Rows are points. The window is the flat piece filled in between its corners: a triangle in 3 columns, a solid with four corners in 4, and so on. A path goes straight from each point to the next, and from the last back to the first. List the points from which the path goes on through the window.

Window (4 x 4):
[[ 31  54 -12  28]
 [ 47  20   2  23]
 [-47 -20 -11 -56]
 [-31  -2  10  -3]]
Path:
(1): [-25  -5 -17  32]
(2): [-20  14  35 -40]
(3): [-43   6  22 -35]
(4): [-22   3 -16  -4]
(5): [-17   0 -37 -12]
(6): [ -4   0  46 -43]
(7): [16 57 33 -9]
(8): [-23 -15 -38 -17]
(9): [ 25   9 -46  11]
(10): [-5 60 44  1]
(11): [-10  28  37  -1]
(12): [  0  -5 -30  43]
(13): [ 35  10 -13  32]
(14): [40 24 14  8]
(15): [-38  -3  33 -51]
(16): [-32 -33 -44 -28]
Through the window after points: 1, 5, 7, 9, 13

Window:
[[  4 -36 -25  -6 -31  11]
 [ 10  48  13  -9   0  26]
 [-39   7 -33  -8 -27   0]
 [-40 -55  -7  -7  29 -13]
 [-33 -17 -38 -35  32 -20]
 [ 52  16   8  50  50 -27]]
Path:
(1): [-42 -19 -21 -31 -10 -45]
(2): [-30 -34 -39 -23   9  60]
(3): [-21 -53 -44   7  22  41]
(4): [ -3 -32  -7 -13   1 -17]
(5): [ 44  12  -6  12  16 -51]
(6): [ -3   2 -20   6  21  13]
(7): [  7  19 -32  19  51  23]
(8): [ 26   8  11  22 -10 -51]
(9): [-30 -14  -1 -50 -15 -23]
(10): [-32 -16 -36 -12   4   9]
(11): [-40 -56 -42  18  44  11]
(12): [-21 -39 -13 -18  -8 -27]
(13): [  1 -12  15 -16 -29 -22]
(14): [-10   2 -20  14  27  38]
(15): [ -7   4 -17  13  11  20]
(16): [-12  12   6  -3 -17  -9]
Through the window after points: none

Window:
[[  4  -5  40  -3  37   8 -15   3]
 [  3 -16  18 -23 -25   4   7 -15]
 [ -9 -11  24  -1 -20 -27 -26  29]
 [ 60 -35 -59 -54 -14 -32 -39 -28]
 [ 20  20  21   2   1  13  -9   2]
 [ 25 -12  14  19  22  -2   8   0]
 [-21 -14  14  -8  -8  14  -8  41]
 [-28  14  11  -3  -2  -7   7   0]]
Path:
(1): [-16  -4  11  15 -12   3 -15  -2]
(2): [  5   6  53 -20  18  -3  19  46]
(3): [ 51  13  21 -31  10 -11  14   9]
(4): [-13 -32 -14   6  -1   9 -27 -25]
(5): [ -9 -29  25  31   1  20 -25  -7]
(6): [ 23  13  24 -38  28 -13  10  13]
(7): [  6  -7  28 -47   2 -14   9  11]
(8): [ -3 -17   9   9 -26   8 -11  -6]
(9): [ 12 -18 -10 -21 -20  -5 -24  -7]
(10): [ 18   6  -9 -42  -2 -24 -10   6]
(11): [  7 -10   8 -16  -1  -4   0  27]
(12): [-17 -14  17  -3   8  15 -33  -2]
(13): [-35 -17   0  10 -10  25 -26  21]
(14): [  3   7  22 -22   0 -18  15  18]
(15): [ 15 -17  21 -28   1   1  -8  16]
(16): [ -6   8  -8  40   6  17 -34   6]
Through the window after points: 5, 7, 11, 13

Window, 9 rows:
[[-19  -1  15  -9 -36  10 -17  -3  -5]
 [ 35  -4 -13   8 -24   5 -29 -12   0]
 [ 34  -2 -22 -13  -9 -15  22  -5  35]
 [ 44  23  -1   6 -10 -21  22 -24   4]
 [ -2   4  23  -7  -8  48  12  23   0]
 [ -1 -17  57   0 -20  27  -3  22  14]
 [-30 -60  43  24  26  14  40  40 -17]
 [-22 -20  34   7  21  24  -2   3  11]
 [ 21  14 -12  31   5 -26  27  18  25]]
Path:
(1): [ 24 -25   9   7 -33  16  17 -16  32]
(2): [ 10  16   7 -11  15 -11 -16  31  -7]
(3): [10 -7 21 -7 -8 14  2 23  6]
(4): [ -4  -1  26  32 -15  15  18 -12  28]
(5): [ 10  -8  27  11 -21  13  27 -13  18]
(6): [ 13 -11 -22 -27  24 -11 -20  35  19]
(7): [ 15  14   6 -15   8  -3 -15  13   4]
(8): [ 18  -7  16  11 -25  27  24 -10   2]
Through the window after points: 1, 3, 5

Window, 12 rows:
[[-22  31  29   9  21  35  45  34 -15   8 -44  29]
 [-33 -10  13  17 -36  25  17 -22 -22 -51  -1   1]
 [ -1  39  10  -6  51 -21   0  11 -21 -16 -31  29]
 [-35  15  12  -6 -35  14  20  31 -33  10  -3  -6]
 [-26 -33 -36  28 -11 -23  26  25  10 -31  18  15]
 [-30 -31  44  -2 -35  -8 -19   5  12 -41  10 -29]
 [  0  60 -51  15  11  -9  30 -36  20  -2 -28 -28]
 [-50 -10 -54  -3 -12  10  14 -21   7   6 -10 -28]
 [  7   0 -13  17 -48 -13 -39 -23  19 -25 -38 -35]
 [-19 -11 -12  18  14  14 -19  -1   2   1  28 -13]
 [ 28  27 -35 -19  14   0  11   6  28  -6 -22  21]
 [ -2 -13  39   1 -21 -11  17   5 -12   7 -16  20]]
Path:
(1): [ 22  19   4  -7  -3   1  32  -5 -11 -17 -43 -47]
(2): [  9   1   9 -11  23  29  50  14 -13  -1 -27  -4]
(3): [-31  42  -7  22  -7  -7   3   2  10  -4 -25  17]
(4): [-34   7  -5  14  -5   2   0 -17  33  -4  -6  24]
(5): [ 11  26 -36  -9  22  -6  20  24 -40 -21 -19 -39]
(6): [  0  14 -21   6  13  -2  22  -7 -12 -13 -19 -20]
(7): [-39  41   0  15 -29   2   0 -27  28 -19 -16  23]
(8): [-33  28 -33  18  -1  -9  -2 -17  23  -7   4   8]
Through the window after points: 2, 6, 8

Window (14 x 14):
[[ 28  12  -4  25 -29   3   2  39 -24  -8  11  15 -28   6]
 [ 17 -23 -16  60 -12  -8 -14   8  20  24   3   5 -13  20]
 [-26   3   6  -4 -25  -2  -3   1  -6  37  21  -9   6 -32]
 [  8  -5  18 -42  -5  -3  25  44 -11  17 -12  -7 -10   9]
 [ 30   3  -5  13 -14   9 -40   0  20   5  27 -15  18 -15]
 [ 23  14   3 -26 -12  22  54  17   9  -2 -15  -7 -17  19]
 [-10  36 -26 -12  -4 -16 -31 -26  -6  19  -3  -5  30  10]
 [ 20  -7 -29   7 -19  -1  13 -10 -14 -26  -2  -5   0   6]
 [  7  14  -7  -2  14 -27  20 -47  -7  -1 -27  21   1  -8]
 [  2   4  -7  -1 -16  38 -35  19   1   7   4  15  37 -13]
 [  1   3   8 -19 -26  24 -41  23 -10  22  11   2 -24  13]
 [ -3   6 -25 -11   1 -12   5  -9   7   6  23  13   9   8]
 [-10  -7 -23  34  15   0  17  20   4  -5  27 -25 -20  -6]
 [-19  22   3 -44 -14   1   4  -2  26 -23  -5  -9  32 -12]]
Path:
(1): [ 0  4 12 12 -3 -5 -2 -5 -8  1 11  6  6  4]
(2): [  7   2 -43  -9  -5  -7 -16   0  15  16 -14  -2   2 -20]
(3): [ 11   7 -19  -6 -18  -5  -1  16   8   4  -7  -2  -1  -1]
(4): [ -5   8  14 -11   0   6  20 -13  -2  -8  18  -7  -4  10]
(5): [ 8  4 -2 -1 -8 -1  4 -1 -6  3 21  4  2  8]
(6): [  3   6 -22   5 -18  -5   0  13  -2   3  -4   5  -7  -9]
(7): [ -3   4 -23  -9 -13 -11  -6   9   8   8  18   4   0 -21]
(8): [-1  8  0 -8 -9  5  0 -2  0  6  6  2  6 15]
(9): [  7   1  31  -4   4  10  21 -15 -29   8  30 -18  15   5]
(10): [  2   6 -38  -1 -22  -5  -9  20  30  12  -9  14 -12   0]
(11): [  5   7 -15 -12  -9  -6   8   4   5  13  -8   7  -6  -8]
(12): [ -5  -6  36   9  -6   3   8   1 -20   0  15 -19  15  18]
Through the window after points: 5, 7, 9, 11

Window:
[[-39 -12   1  31  37  27 -18  -5  11   4  23   1 -14 -59]
 [-31  13 -29  15  40 -16  -5   8  18 -23  24   1   3 -31]
 [ 12  24   6   4  -8  29  21 -23 -11  -6 -35  -3  29  41]
 [ 30 -28  -2 -36 -32 -19 -17  11   7   6 -18  10 -25  22]
 [  6  41  19 -32  -3  31  25  -9  15  -1   7   0  -7  35]
 [-51   8  12  14  -5   4   2  -5  12  -9  35  -9  30 -34]
 [ 12  23  36 -26  13 -14  17 -25 -15  14  -9  19  13  26]
 [ 45 -18  -8  -6 -31 -13   0  12   8 -11  14  59 -24 -14]
 [ 60 -22  33 -17 -16 -21  -3  23  46 -15 -19  35 -10  13]
 [ 29   2  28 -16 -25 -13 -29  36  -3 -28 -16  44 -26  15]
 [-17  16  23 -20 -13   4  34 -36  12 -17 -35  23 -10  40]
 [-34 -27   5  18  29  13  25  15 -10 -19  31  -6   0 -12]
 [  3  35  22 -16 -12   1  48   0  -6   2 -34  -9  -4   1]
 [-30   7   4  56  14 -13  -1   0  13   1  41 -11 -20 -17]]
Path:
(1): [-32  29   1  -2 -20   8   8  27  23  41  -9  41 -27 -14]
(2): [  4  15 -10  -2   5  -8  -6  47 -22  18  -5  50  27  16]
(3): [  4  -4  12   0  -3  -3   4  -9  20 -17  10  -2 -16 -18]
(4): [  4   8  13  -7   3  -9  -4 -25  -9 -38  -8 -11   6  23]
(5): [-15   7  18  -3  10   9  32   7   7  22   2  22  -7 -11]
(6): [ -3   8  14   3 -10  -2  12  19  12   7  -2  19  -5  16]
(7): [ 12  20   8 -22   5  -7  -4 -55   6 -41 -12   0  -4 -27]
(8): [ 46 -25   1  -5 -15 -15  -1  -3   1 -31  15  31 -10  -2]
Through the window after points: 4, 8

Window (14 x 14):
[[  9  31   4 -17   7 -22  19  50 -22  17   9  24  -6  29]
 [  8  -6  21 -24  13  18  12  11   8   7 -17 -20   7  18]
 [ -9 -31  21  28  26 -12 -25  -1  29   5   6  -7  16 -55]
 [ 13  -5 -34 -17  10  19  -3  17 -12  -3   9  31  10  38]
 [ 12 -28  16 -15   1  24  22  13  -6  35  13  21 -12   9]
 [ 22  14  -2  50   0  16   4   0  25  23  38 -21  25  12]
 [ 46   5   1  11 -23   7   2 -16  14  20  13 -19  35 -31]
 [  5  19  -4 -19 -14  30 -27  47 -17  11  14  14 -14  27]
 [-35 -38  16  17  -4  -7   0 -22 -19   9 -11 -28   9 -42]
 [ 37   0  13  60 -21   0   2  -2  24  20 -24  -8  16 -11]
 [-44 -17  45  31  -6   1   3 -21  31 -16   5  12  31 -53]
 [ 20  22  -7  -8  -1  -2 -15   7   1 -18  35  19 -39  34]
 [ -8  20 -37   0 -11   3   6  37  38 -11  30  14 -27   7]
 [-17 -29  20 -14 -14 -17 -19 -14  10  37  -8  -4  19   4]]
Path:
(1): [11  5  3 15 -5  7 -6  0  8 21 -9  5  6 -7]
(2): [  1 -45  22  18 -16 -30   6  15  26 -10  21 -13  27  14]
(3): [-10 -57 -16  27 -42  10  18  33  10 -15  14  16   2  28]
(4): [  7  10  16 -13   5  -4 -11  -1   3  22  -5   2  -1  -5]
(5): [-6  0 -3  0 13  2 -7 -2  0 24  0 -4  5 -5]
(6): [  1 -34  26  17 -43  -6   6  13  16 -31  21  -6  -5 -19]
(7): [ 18 -21  16  26 -26  -6 -11  22 -11 -43  25 -21  18 -24]
(8): [ 7  3  6  7 -1  8  6 -2 18 32  5  1  2 -2]
(9): [  5  43   7 -19   6  19   1  -8   0  23   1  -3  -8 -18]
(10): [ -1 -32   3  28  -8  -3  -6  17  12  -9  15  17  18  15]
(11): [  2 -35   5  -1 -35 -17 -12  15  -9 -20  16  10  28   9]
(12): [-16  14  16  11  11  22  -1   5  19  12   6   9  -2 -18]
Through the window after points: 1, 5, 9, 11

Window (14 x 14):
[[  3  10  -1 -20  11 -14 -21  13 -21 -18   3  -9  11 -16]
 [ 38  -6   0 -19 -19  15 -34  -4  -4  -8 -30   6  31  14]
 [-22  23   3  16   3  -5  -3   3 -27 -18   5  -8 -14  40]
 [ -2  21 -10   1  22  32 -15   7  -3 -17  13  -8  -7  10]
 [-31 -24  -2  10 -29 -12   3   4  12   0  21  23 -24  -4]
 [ 22  19   3  -2   0   6 -55  10 -18  11  -5  -6  -6   8]
 [ 39 -18 -15   8  23  -5 -30  14  -4   1 -26   4  13  12]
 [ 43 -36  10 -25   5  12 -43 -13 -10  -9 -37  -5 -11  13]
 [-42  37 -11  12  18  -9   4 -17   0   3  -5   6 -20   5]
 [ 60 -18  18 -14   4  10 -17  -8 -22  13 -11  11  11   1]
 [-27  37 -27 -12   8 -13   6   6   0   7  23 -24 -19  27]
 [ -8  -4  -8  21 -18 -26  -7 -32  16 -21  29  11 -21   6]
 [-32   4  -1   9  13  -1 -17 -15  -7   8  18 -21   9  18]
 [ -9   2  36   6  24 -18 -14 -10  41  -8  -3  19 -17  45]]
Path:
(1): [ 14 -15 -24  -6   3  -4 -28   6 -20  -2  -7  18   0  22]
(2): [ 10  -2 -17 -35   8  15 -37  -2 -18  -9   7  20  12   9]
(3): [  4   6  15  13   6 -25  -2   4  -1  -6 -16 -34 -18   1]
(4): [  3  13   7  -7   5   9  -8   9   1  -7  -2 -11  -7   2]
(5): [-19   2 -31   6  26 -41 -40 -29 -28  -8  -3  28  13  13]
(6): [  9   7 -36 -40 -12   9 -23   8  13 -10  22  36  19  45]
(7): [ 13  -7  29  24  24  -8 -18 -10 -17  -2 -20 -30 -17 -30]
(8): [ 15   4   3  20   4   5 -14  14  -2   8  -3 -10   6  12]
(9): [  7 -17 -14 -58  -3  -9 -36 -27 -12 -28   1  21  -7   6]
(10): [ -7  -3  -4 -10  10  -4 -28  -9  -5  -1  -2   4  -6  15]
(11): [ 15 -15  10   7 -12   5  -7  -3  -4  -9  -2 -16  -3   2]
(12): [ 17  -1   9  12   7  -6 -14  -3  16   5   6 -12 -11   9]
(13): [ -5  -9  16 -35  18  10 -30 -16 -27 -16 -27  35  10  39]
(14): [ -5  -9 -14 -11  21  -5 -26   1  -7   0   9   5  -1  16]
(15): [  5  20   6   2  -2  15  -9  -5   0 -11  -6 -17 -11  16]
(16): [ 21   1   8  -2  -1   5 -20  -4   5  -4 -15  -5  13   7]
Through the window after points: 2, 4, 10, 12, 14, 16
